Every row gives one point. The window is the flat piece filled in between its corners: a triangle in 3 columns, a solid with four corners in 4, and so on. A path goes straight from each point to the next, and from the last back to the first. List the points from which the path goes on through the window.
(in the rows, 128 means zero)

Window, 4 rows:
[[102 114 152 103]
 [142  41 172 162]
 [106 124  79 193]
 [129 185 147  84]]
Path:
(1): [100 162 157 119]
(2): [138 136 114 105]
(3): [179 123 127  80]
(4): [ 95 111 179 106]
(5): [134 106 188 149]
(6): [140  28 168 132]
(7): [177  19 162  80]
(8): [121  99 179 161]
Through the window after points: 1

Window:
[[107 101 110  37 147 196 181 172]
 [170 190 182 197 112 176 152 156]
 [103  44 186 148 110 104 106  21]
 [142 116 160 179  45 165 175 148]
 [103 134 199 133  62  76  67  56]
 [176 131 153 113  99 157  65 110]
 [158 147  66  92 157 146 119 182]
 [165 152  84  85 137 149 118  60]]
Path:
(1): [185 115 129 113 147 144 138 110]
(2): [ 92 142 142 116 107 145  96 127]
(3): [ 91 148  91 108 160 168  98 103]
(4): [203 127 109  92 115 136 131 194]
(5): [215 109 143  84 139  74 116  94]
(6): [ 99 132 140 116 108 151 101  71]
(7): [ 58 108  94  69  82 216  99 116]
(8): [165 109 152 112 120 116 153 112]
(9): [169 115 156  97 110 146 162 158]
(10): [ 45 114  97 116 100 211 148 120]
(11): [ 78 136 145 157  57 160  46 107]
(12): [179  91 128  42 157 116 166  80]
(13): [228 126 180  78 116  96  84  84]
(14): [ 85 111 141 203  78 159 115  87]
(15): [122 117 127 141 117 164 114 110]
(16): [158  73 217 108 102  76 154 147]
Through the window after points: 3, 9

Window:
[[144  74  59 129  50 118  89 179 103]
 [125  79 108 126 132 165  82 191 130]
 [184 119 193 181 143  89 175 175 136]
 [128 136 157 163 175  92 198 135  73]
 [163 199 234 202 138 145 206  85  79]
 [120 160 150 114 110 104 155 165 144]
 [181 126  52 118 124 121  60 128 136]
 [193  75 105  28  94 115  18 103  93]
 [131 104 133 130 106  87  33  89 117]]
Path:
(1): [117 112 131 150 121 113 161  61 180]
(2): [150 141 136 146 122 110 104 198  98]
(3): [136 156 137 149 123  98 107 178  86]
(4): [157  98 110 106 136 121 145  77 162]
(5): [208  61 141 100  94 103  92 111 207]
(6): [109 161 130 135 162 120  90 140  23]
(7): [175 132 181 134 136  80 112 158  73]
(8): [125  89 102 166 109 147 135 142 207]
(9): [119  58 182 160 110 141 117  78 119]
(10): [172 171 125 109 129  94  98 170  97]
(11): [140 210 211 187 109  60 136 225 113]
(12): [167  90 108 114 117 115 125 109 117]
Through the window after points: 3, 7

Window:
[[137 164 152 194 103  97 105 107 146 150 169 202]
 [103 179  98 106  67 147  97  66  69 131 119 113]
 [120 174 152  86  76 104  91 112 159  28  73 243]
 [101 208 106 153 104 154 132 109 152  99  54 208]
 [ 97 100 128 131 126 133 199  81 178 159 141 176]
 [ 76 121 160 133 191 112 100  92 130  37  95 126]
 [ 83 126  35 104 128  66 154 167 116 162 105  86]
 [152 106 207 102  83  94 118 137 160 128  96  76]
 [147  46 143 134 127 133  47 195 168 106 132 210]
 [144 119  83 178  94 136 160 134 190  71 104 114]
 [148 115 113 108 129 137 191 169 199 183 190 107]
 [ 62 148 185 207 120 148 174 102 105  46 126 124]]
Path:
(1): [149 140 127 116 129 131 132 138 132 103 122 193]
(2): [159 127 123 124 158  83 153 130  83  86 104 201]
(3): [ 63 155 135 156  87 151 106 103 189 100 126 157]
(4): [ 51 180 115 122  95 134 108 162 184 125 166  72]
(5): [178  97 133 134 127 120 183 127 158 145 129 163]
(6): [181 150  77 126  95 169 176  55  33 107 144 167]
(7): [ 58 165 130 139  98 110  85 145 199 116  74 131]
(8): [ 49  86  93 128  65 191  43 116 211  81  98 171]
(9): [154 165 147 156 121  87 172 109 106 107 113 142]
(10): [125 152 142 155 117 158 161 109 120  98 110 170]
(11): [ 50 162 109 176  94  93 110 129 198  70  93 120]
(12): [ 63 140 122 173  22 113  94 112 216 113  71 124]
Through the window after points: 4, 6, 10

Window, 14 rows:
[[141 152 109 102 107 162 178 127 142  96 115 123 130 152]
 [111 124 160 125 144 144 155 121 102 165  99 129 164 155]
 [135 164 138 145 168 128 168 116 142 110 128 110  73 126]
 [118 121 131 133 118 137 143 151 154 110 115 138 135 168]
 [140 120  77  88 171 159 120 202 153 160   7 110 142  62]
 [117  88 156 161 146 225 150 150 117 133 199 145 111 132]
 [146 134 114 117 140 147 122 121 108 130 125 112 111 160]
 [127 124 136 161  98 128 160 139 103 124 118 118 155 131]
 [154 109 127 113 135 150 164 156 132 166 148  90 173 151]
 [142 173 172 112 114 119 140 125 129  94 135  87 123 130]
 [114 157 118 109 139 137 159 161 114 101 121  81 135 150]
 [107 173 129 141 180 134 113 119 130 116 156 109 138  62]
 [ 77  71 136 122 108 144 147 138 118 133 139 131 145  96]
 [126  68 147 154 165 144 155 110 113  87 108 130 166 123]]
Path:
(1): [156 121 140 112 157 121 160 130  89 126 125 134 134 119]
(2): [130 118 104  97 147 138 140 149 117 127 110 142 133 105]
(3): [120 134 143 132 122 162 150 153 153 127  84  79 141 122]
(4): [130 140 141 147 124 150 151 110 128 132 123 107 138 151]
(5): [117 105 130  91 148 134 165 179  91  92 165 131 141 125]
(6): [144 147 142 117 146 141 140 142 107 113 130 122 141 139]
(7): [115 147 150 132 123 134 151 119 143 116 126  95 121 115]
(8): [102 124 123 137 139 164 137 141 146 125 101  99 140 114]
Through the window after points: 2, 6

Window (14 x 14):
[[ 76 109 139 113 205 221 108 129 234  62 129 114  85 124]
 [123 125 200  61 159 176 200 205 176 145 132 115 104 132]
 [ 73 148 123 185 118 136  74 227  91 139  27 165 129 113]
 [ 49 143  59 100 128 107 112 140 174  98 150  73 175 152]
 [ 83  97 136 204  56 110 239 126 109 165  78 135 196 113]
 [167 150  90 153 184 198 127 147 116 118 131  88  65 176]
 [ 50 107  69 214 160  58 143 146 157 158  71 138 151  94]
 [165 179  22 235 158 205  98 154 150 133 136 138 128  91]
 [197  98 155 109  99 117 137 141 108 152 160  92 157 125]
 [115 111 146  85 127 164 187  85 163 208 129 125 112 152]
 [ 65  81 116 108 223 220 166  89  97 144 180 152 162 159]
 [146 182 122 140 136 124 116 118 138  98 206 148 156 183]
 [104  86  76 110 132 156 133 148  99  82 181 177 109 119]
 [194 160 102 149  92 114 178 168 164  79  45 169 195 102]]
Path:
(1): [103  80 104 128 138 152 147 161 143 131 124 147 143 150]
(2): [150 199 123 177  91 128 177  90  76 107 161 118 129  86]
(3): [ 95 167 135 135 143 140 165 139 105 135 114 117 123 125]
(4): [164  67  61 175 152 176  83 159 213 126 128 136 187 163]
(5): [138  98 108 158 110 145 168 158 140 135 133 148 148 178]
(6): [ 72 144 113  77 192 158 135 106 133 117 121 138 117  46]
(7): [ 98 169 101 173 143 161 167  80  98  93  96 129 147  78]
(8): [121  92 114 139 148 143 118 196 167 138 152 133 139 165]
(9): [ 74  52 103 136 169 195 160 172 155 179 136 153 196 198]
(10): [122 154 128 114 178 165 150  74  82  95 163 125 105  95]
(11): [108 234 118 134 181 118 167 136  97 116 131 165 144  94]
(12): [137  84 125 133 109 148 136 147 157 123 155 121 143 162]
(13): [141 133  57 171 164 132  63 199 206 153  76 123 123 249]
(14): [ 83 131 140 147 146 165 168 129 121 107 136 138 132  43]
(15): [ 73 134 152  93 170 210 164 111  68 137 180 105 139  63]
(16): [ 99  88  91 148 189 172 141 126 157 129 128 162 151 192]
Through the window after points: 1, 5, 9, 11, 13, 15

Window (14 x 14):
[[138 107 100 166 206  87 118 103 164  75 123 106 146 109]
 [112  96 126  65 146 151 103 174 200  83  89 126  95 100]
 [153 201 139 121 102  83 111 121 135 127 187  85 127  67]
 [152 191 119 122 100 130  99 155 194 131 175 136 161 151]
 [119 142  42 146  94 131 163 115  65 124  84  84 125 156]
 [173 112 206 133 143  57 107  98 126 153  89 177 131 157]
 [115 120 138  93 188 123 172  88 124 160 144 149 102 129]
 [116 129 131 177  13 147 170 162 134  31 120 189 133  49]
 [126  90 170 129  53 117 143  76 151 152 172 152  61 170]
 [ 86  74  95 127 106 121 109 163 139 162 171  87 125 123]
 [145 223 161 162 124 143 168 136 129 173  85  99 119 140]
 [ 53 216  74 121   7 124 189  83 146 146 108  70 159 145]
 [200  72 160 175 105 117 151  40  65 163 109 128 149 114]
 [ 89 100 104 166 181 156 106  87  75  65 150 101 156 127]]
Path:
(1): [184  59 152 116 156 113 148 144 132 141 174  81 135 181]
(2): [124 169 117 180  91 124 125  55 114 120  83 159 142  71]
(3): [111 145 130 147  94 121  97  82 170 150 106 112 104 128]
(4): [170 155 130 143 121 120 205 175  70  96 135 123 188 131]
(5): [148 115 171 126 107 146 182 157 142 119 113  85 167 172]
(6): [126 135 101 142 110 111 117  83 121 126 148 121 114  82]
(7): [ 63 170 115 162  95 144  72 117 167 166 110 159 148 155]
(8): [146 128 105  96  88 101 206 128 123  77 175  58 116 101]
(9): [151 109 123 140 120 112 153 114 120 122 119 108 150 140]
(10): [124 159 144 164 106 100  90  40  87 169  89 172  81 112]
(11): [ 92 138 136 130  93 126 130  71 152 135 128 166 130  82]
(12): [176 134 148 151  96 123 151 174 124  83 137 105 129 118]
Through the window after points: 1, 9

Window, 14 rows:
[[173 114 132  99 158 119  78 131 157 141 196 123 141 149]
 [142 129  64 153  49  75 110 138 174 126 140 133 166 106]
 [119 188  94 146 109 126 151 172  77  98 103  90  98 121]
 [126 163 183 174 107 172 185 157 105  51 113 151  61 140]
 [217 184 159 108 149 145  58  97 102  86  68 116  96 121]
 [138 181 153 114  90 158 143 159  65  85 119 136 143  83]
 [ 98 141 156 108  82  64 108 154 159 224 103 150 156 189]
 [ 68 121 122 136 134 144 107 103 157 167 193 198 123 116]
 [148 110 172 150 106 209 106 116 140 103 169  76  92  43]
 [157 148 106 150 117 121 152  78 123 168 181 126 161 137]
 [ 98  92 110 194  80  77 136 151 108 108 128  99 176  79]
 [153 140 140  80 161 104 151 178  98 164 122 203  51  95]
 [ 91 131 207  91  66 108 105 127  99 100 132 184   7 130]
 [ 99 120  52  81 103  61 179 113 150 102 103 150 151 108]]
Path:
(1): [145 115 134 133 107 163  95 115 119 120 117 131 128  92]
(2): [133  86 118 111 134 143 122 134 101 127 144 125 112 154]
(3): [106 218 154 148  94 101 119 113 184 129 138 187 128  70]
(4): [ 75 127 149 183 159  53 145 145 149  80 203 142 120  59]
(5): [141 126 106 122  84 110 123 127 127 150 110 132 134 136]
(6): [127  83  81 127  73 152 145 152 141 182 118 219 145 206]
(7): [121 169 133 125 117  98 126 139 116 122 125 107 114 103]
(8): [136 203 160 115 107  89 170 127 180 129 164 127 137  71]
(9): [139 128 115 118 112 143 107 133  93 129 122 160 107 140]
(10): [149 107 103 151 118 159 107 104  74 163  89 154 121 148]
(11): [125 174 161 112  99  92 139 143 150 105 136 130 107 104]
(12): [118 172 151 105 111  77 163 134 138 122 129 163  55  94]
(13): [140 118 142 114 115 140 109 149 100 132 135 157  96 119]
(14): [155 101  93 115  90 154 147 139  91 149  94 174 155 163]
(15): [ 80 186 169 136 110  55 121 130 157 118 143 108  82  70]
(16): [169 217 172 119 147  55 159 164 120  98 151 105  45 119]
Through the window after points: 2, 6, 12, 16

Window:
[[151 120 113 170 147 143  68  71  77 105 127  99 169 116]
 [165 106  54  73  85 124 136 140  89 181 110 203  77 103]
 [ 19  68 227 119 129 156 186 131 115 126  93  77 170 153]
 [110 173  97 143 103  93 147 183 164  65  85 144 146 197]
 [144 175 195 178 117 108 176 143 182 145 124 123  77  50]
 [ 71  71 109  91  79  64 195 160  50 152  94 112 177  73]
 [ 83  25 121 162 103 140 137  93 167  93  71  81 187 117]
 [148 108 163  64 107 149 174 114 181 116 215 180 163 104]
 [100 183  54 160  68 172 137 123 168 164 136 211 110 130]
 [140  79  66 110 197 137 126 131 172 127 121  48 164  58]
 [ 97 137 134 169 107  47 124 162  41 144 168 153  16  74]
 [124 140 171 177  72 118 120 126 168 161 163  78 116 208]
 [149 108 121 166  53 183 137 158 108 108 150 122 119  81]
 [ 71 197 102  99  51 122  99 137 148 131  98 176  80 103]]
Path:
(1): [ 99 100 156 119 104 144 122 154 166 143 132 150 147 132]
(2): [134 101 121 153 131 142  79 146 142 131  93 115 158  69]
(3): [ 64 117 118 136  63 127 202  51  99  98 151 123 120 199]
(4): [ 64 121 149 106  42  82 206  72 175 137 119  64 123 125]
(5): [110  65 119 135 150 150 120 183  67 130 100 156 168 100]
(6): [ 87 101 152 147  71 116 104 176 127 196 125 141 188  78]
(7): [159 132  82 105 143 169 188  82 162  63 117 108  84 139]
(8): [106 116 155 109 107 139 192 108 124 114 159 126 141 105]
Through the window after points: 2, 4, 8

Window, 14 rows:
[[112  86 122 114 118 180 129 103 130  60  87  71 144 179]
 [139 163 103 181 100  92 137 136 117 155  72 123 124 155]
 [ 71 249  57 197  88  11 151 137  74 144 166 107 107 201]
 [164 173 129 135 128 105 156 100 146 140 137 118  50 136]
 [122  92 122 149 131 125 137  82 117 163 114 138 124 145]
 [106 141 108 132 106 133 124 116 167 186 105 103 104 108]
 [172  87  85 174  97 145 124 102 174 114 149 113  75 107]
 [131 156 131 179 170 158 124 177 205 163 145 171 114 187]
 [137  78 108  94 133 156 154 162  68  86 122  23 156 216]
 [179 161 121 107 145 155 187 119 134  91 166  65 171 143]
 [154 117 179 178 146  87 156 105 201 159 133  91  95 131]
 [129  87 123 188 145  97 187 158 163  79 154 139  50  86]
 [131  97  79 175 168 152 150  90 137 122  95  81  91 125]
 [126 109 118 140 126 163  60 137  83  89 117  75 133 134]]
Path:
(1): [155 114  99 118 133 106 111 108 156 151 136  78 143 149]
(2): [170 144  75 133 155  49 139 123 148 136 106  94 106 134]
(3): [100 109 150 169 117 225 153 103 132 121 133  99  93 151]
(4): [111 154 112 163 116 131 160 131 106 129 135 106 119 158]
(5): [136 137  71 131 126  88  90 129 146 124 109  95 115 163]
(6): [175 162  41  68 146  74 106  95 169 130 192  98  86 167]
(7): [122 123 134 187 109 138 153 123 102 119  90  85 124 127]
(8): [ 62 119 162 185  97 185 181 138 151 132 122  61  73 108]
(9): [179 114 107 129 149 124 133 115 141 110 129 110 132 143]
(10): [165 141  80 111 163  89 139 150 194 148 120  76 140 177]
(11): [122 131 155 194 118 154 154 123 126 107 146 125  87 131]
(12): [136 138 120 172 119 146 150 119 135 124 122 112  99 147]
Through the window after points: 2

Window, 14 rows:
[[197 116  87 155 101 177  95  67  92 105 171 125 216 158]
 [109 130 102  83  88 122 143 150 121 146 114 129  98 130]
 [ 92 112 110 107 104 116 145 107  87 112 218 157 121  93]
 [120 163 187 152  83 118 125 177  72  96  88 115 154 153]
 [174 109 176 135 127 112 130 124 123 150  99 117 179  98]
 [140 148 135 118 164 189 146 110 126 151 139 146 104 143]
 [108 109 143 123 140 128 136  96 103 113 116 131  72 124]
 [134 168  88  94 145 136 173 119 100 108 129 144 118 124]
 [140 167 147  19 177 104 102 146 137 134 178  78 127 178]
 [147 140 128 152 108 181 149 142 128  78 141 120  89 117]
 [142 143 125 171  99 100 133 127 121 116 147 178 111 104]
 [ 51 111 138  94 115 164   7 130  88  84  40 149 176 100]
 [136 129 125 142 201 106 126 135 124 188 104  95 150 113]
 [136 179 136 118 113 179 128  82 137 111 149  95 119 140]]
Path:
(1): [132 162 138 123 123 157  90 128  73 114 111 116 128  93]
(2): [ 98 111 142 120 109 103 140 148 131 112 107 144 166 173]
(3): [ 96 107 155 101 101 141 127 117 140 108  98 137 139 176]
(4): [148 152 101 143 126 166  99 135  86 100 140 123 118  75]
(5): [148 183 122 124 104 143 124 131  61 163 107 115 108  76]
(6): [102 103 131 121 135 152 117 123 148  50 150 144 151 190]
(7): [127 119 129  96 149 140 133 132 156 123 156 140 135 152]
(8): [130 154 139 110 130 128 113 109  89 114 147 111 122 119]
(9): [129 171 146 148  99 138  92 146  70 157  79 103  98  36]
(10): [135 131 136 120 132 142 131 120 124 110 123 132 136 156]
(11): [102 100  99 130 119 110 131 118 136 109 140 159 148 134]
(12): [128 171 172  80  98 196  78 119  67 104  97 105  99 112]
Through the window after points: 1, 3

Window (14 x 14):
[[103 104   7 129 154  95  83 123 127 118 105 174 141 231]
 [148 105 211  78  88  89 134 125 128 109 194  44 140 152]
 [ 82 131  79  84 196 114  94 128 131 134 159 175 105 192]
 [104 169 151  89  91 119 156  96  70 123 138 114 116 100]
 [138 120 181 109 130 108 150  90 110  75 118 127  66 116]
 [106 152 114 118 126 112 201 142 145  85 145 125  98 100]
 [118 124 130  93 161 135 152 155 108 130  80 139 136 130]
 [106 104  55 123 138 142  89 180  98 122 134 171  74 176]
 [134 173 182  70  83 121 112 125 159  83 131  97 121 108]
 [113 146 153 141 137 191 153 102 113  79 149 122 122 118]
 [156 163 159 136 137  84 119 136 112 104 156 114 136  88]
 [ 38 102  89 147 149  94  82 166 119 119 117 198 121 224]
 [155 122 157 170  91  88 131 119 204 210 148 150  83 167]
 [156  79 124 133  82  85 129 120 196 172 169 216 135 118]]
Path:
(1): [191 145 135 107 112 108 147 105 126  97 143 189 135 162]
(2): [ 90 118 119 117 137 116 130 141 145 141 136 103 100 113]
(3): [107 105 105 106 112 111 112 127 147 153 139 121 100 126]
(4): [125 173 168 119 152 119 142 115  98  53 180 179 136 194]
(5): [142 134 123 112 118 109 125 131 126 128 150 160 110 158]
(6): [ 76 116 136 134 137 101 106 127 154 115 160  96 101 127]
(7): [120  97 118 115 140 125 134 126 116 129 170  94 129  80]
(8): [141 164 179 125 100  99 129 124 151 117 134 144 108 180]
Through the window after points: 7

Window, 14 rows:
[[ 68  84  91 246 138 113  97 145 100 147 125 123  99 100]
 [115  73 152  79  97 115  75 146  73  94 171 114 107 101]
 [156  65 171 109  24 139  82 158  94 177 107 104 117  88]
 [114 165  93 107 110 156 217 133  93 114 165 211  75 193]
 [ 86 136 123  62 138 161 224 107 156  91 117 205 161 134]
 [181 128 130 106  82 101  86 136  84 100  91  84  98  25]
 [101 160 190 143 169 142 176 132 173  80 122 214  67 117]
 [ 34 138  92 220  68 141  88 176 152  90 114 105  91 151]
 [136 133 139  50 184  98 204 156 160 106  92 181  94 178]
 [154 100 116  99  78 101  57 106 160 158 156 108  94  68]
 [173 100 118 149 101 197  44 152  93 133 144  58 119 107]
 [200  37 130 157  53 107  68 112 113  87 132  92 113  95]
 [123 154 125 231 110  91  66 199 132 110 152 136 155 100]
 [176  53  88 114  73 153  55 195 111 113 131 136  92  54]]
Path:
(1): [138  99 116 124 107 146 155 167 132 133 150 138  99  80]
(2): [130  82  86 161  79 108 166 203 133 130 182  70 126 100]
(3): [117 132 136 114 142 149  78 103 101 110  81 180  91 138]
(4): [126 115 128 115 104 132 105 118 108 108 122 157 138 109]
(5): [ 94  64 128 120 109  96 200 179 183  98 168 113  40 108]
(6): [108  66 141 165  75 108 171 176 105 114 158  56 116 118]
(7): [123 176  71 112 135 149  39 121 130 119  99 231 100 125]
(8): [121 139 150 176 118 100  61 104 137  85  70 148 101 150]
Through the window after points: none

Window:
[[123  92 143 144 108 156 111 113 163 165 138 126  85 146]
 [103  60 112 112  92 136 127 109 181 152  80 137 141 113]
 [127 107 155  64 153 172 184 172 116 145 129 249 182 106]
 [109 140 104 196 114 137 115 182 133  95 148  87 129 168]
 [145 133 144 150 104 125 167 163  61 118 119 164 145 137]
 [147 113 111 125 124 140 132 165  82 170 158 190 193 140]
 [ 88  94 139 140 159 139 112  78 180 182  67 139 138 129]
 [117 135 110 152 117 166 125 155  91 132 143  44 125 141]
 [107  90 100 137 130 158 164  73 154 139 131 152 133 135]
 [136  89 138 139 127 168  93  74 172 122 109 139 140  98]
 [153 117 101 187 142 123 147 185 107 137 153  91 118 111]
 [120 103 109 140 149  99 100 145 104 108 155  78 107 153]
 [142 148 127 144 105 115 134 109 179 131 141  68 127 142]
 [ 85 134 131 112 123 130 150 169  73 158 156 225 168  76]]
Path:
(1): [120  86 145 159 107 127 148 142 142 131 135 116 143 131]
(2): [ 71 102 160 154 120 127 168 133 115 140 151 150 172 145]
(3): [158 128  91 126 127 145 111 150 120 132 110 141 125 102]
(4): [186 153  77 145 152 129 108 174 125 148 118 150  89 124]
(5): [101  94 136 140 120 140 144 127 123 138 144 131 141 128]
(6): [ 97  53 169 144 173 128 131 112 133 148 129 111 181 155]
(7): [113 122 108 138 123 150 133 108 153 152 108 142 122 124]
(8): [103 149  59 118 149 178  98 174 135 156 115 131 124 126]
(9): [129  99 152 155 113 124 141 124 103 129 147 109 147 135]
(10): [114 105 160 171 121 151 128 113 135 141 151 113 159 126]
(11): [140 120  68 119 127 136 126 160 132 112 101 153 110 131]
(12): [158 169  66 101 130 137 122 120 115 156 133 135 113 131]
(13): [ 79  64 160 173 125 136 143 157 118 122 149 148 170 130]
(14): [ 90  94 186 189  90 137 113 114 155  89 152 120 176 102]
(15): [136 125  80 111 151 150 139 144 112 168 115 102  81 154]
(16): [135 160  81  91 119 151 130 106 102 146  85 172 128 127]
Through the window after points: 4, 6, 8, 10, 12, 16

Window, 14 rows:
[[131 168 138 169 120 107 142 164 116 141 125 115  88 120]
 [137 151 149 108 107 168  99 178  98 145 141 140  97 141]
 [107 147 125 168 172 167 195 100 149  73 148 103 129 113]
 [153 126 167  50 101 132 118 101 196 133 163 157  69 107]
 [154  66 131 170 189 121 149 165 138  71  96 134 137 162]
 [117  87 137 151 113 105 102 110 126 159 131 149 143 183]
 [127 194 124  33 118 139 101 130 104 145 105 103 129 133]
 [110 152 177 178 178 113 203 123 118 145 120 147 143 156]
 [131  91 138 145 181 134 142 101  68 120 118 109  97 137]
 [ 86  94 144 137 120 129 153 131 120 188  91 112 180 131]
 [180 133 155 122 199  79 130 103  97  72 139 249 133  84]
 [170 153 151 144 106 145 111 124 106 164  93 149 112 141]
 [107  85 131 138 125 135 162 112  99  86  98 138 102 155]
 [151 168 111 115 117 136 166 133 123 184 148 153  92 130]]
Path:
(1): [109 191 141 105 155 163 156 140 143 146  88 188  92 142]
(2): [158 104 141 144 124 114 120 136  98 129 146 124 129 135]
(3): [195  64 130 149 108 134 158 117  93  94 174 100 106  93]
(4): [115 144 134 124 154 131 128 129 123 130 106 149 110 146]
(5): [ 72  90 129 151 136 133 101 118 142 127  74 156  66 131]
(6): [140 141 153 134 142 123 171 127 116 151 138 135 144 145]
(7): [144  89 152 141 112 123 140 111 103 109 137 124 122 141]
(8): [119 157 126 139 186 127 129 138 112 157 106 149 102 133]
(9): [111 126 118 154 134 150 118 131 173 143  85 147  76 152]
(10): [176 128 172  68 131 111 151 135  82 114 178 132 153 116]
(11): [171  99 200 116 146 123 170 109  69  88 144 147 144 136]
(12): [126 139 129 138 162 120 136 127 121 128 116 159 113 129]
Through the window after points: 1, 5, 7, 9, 11
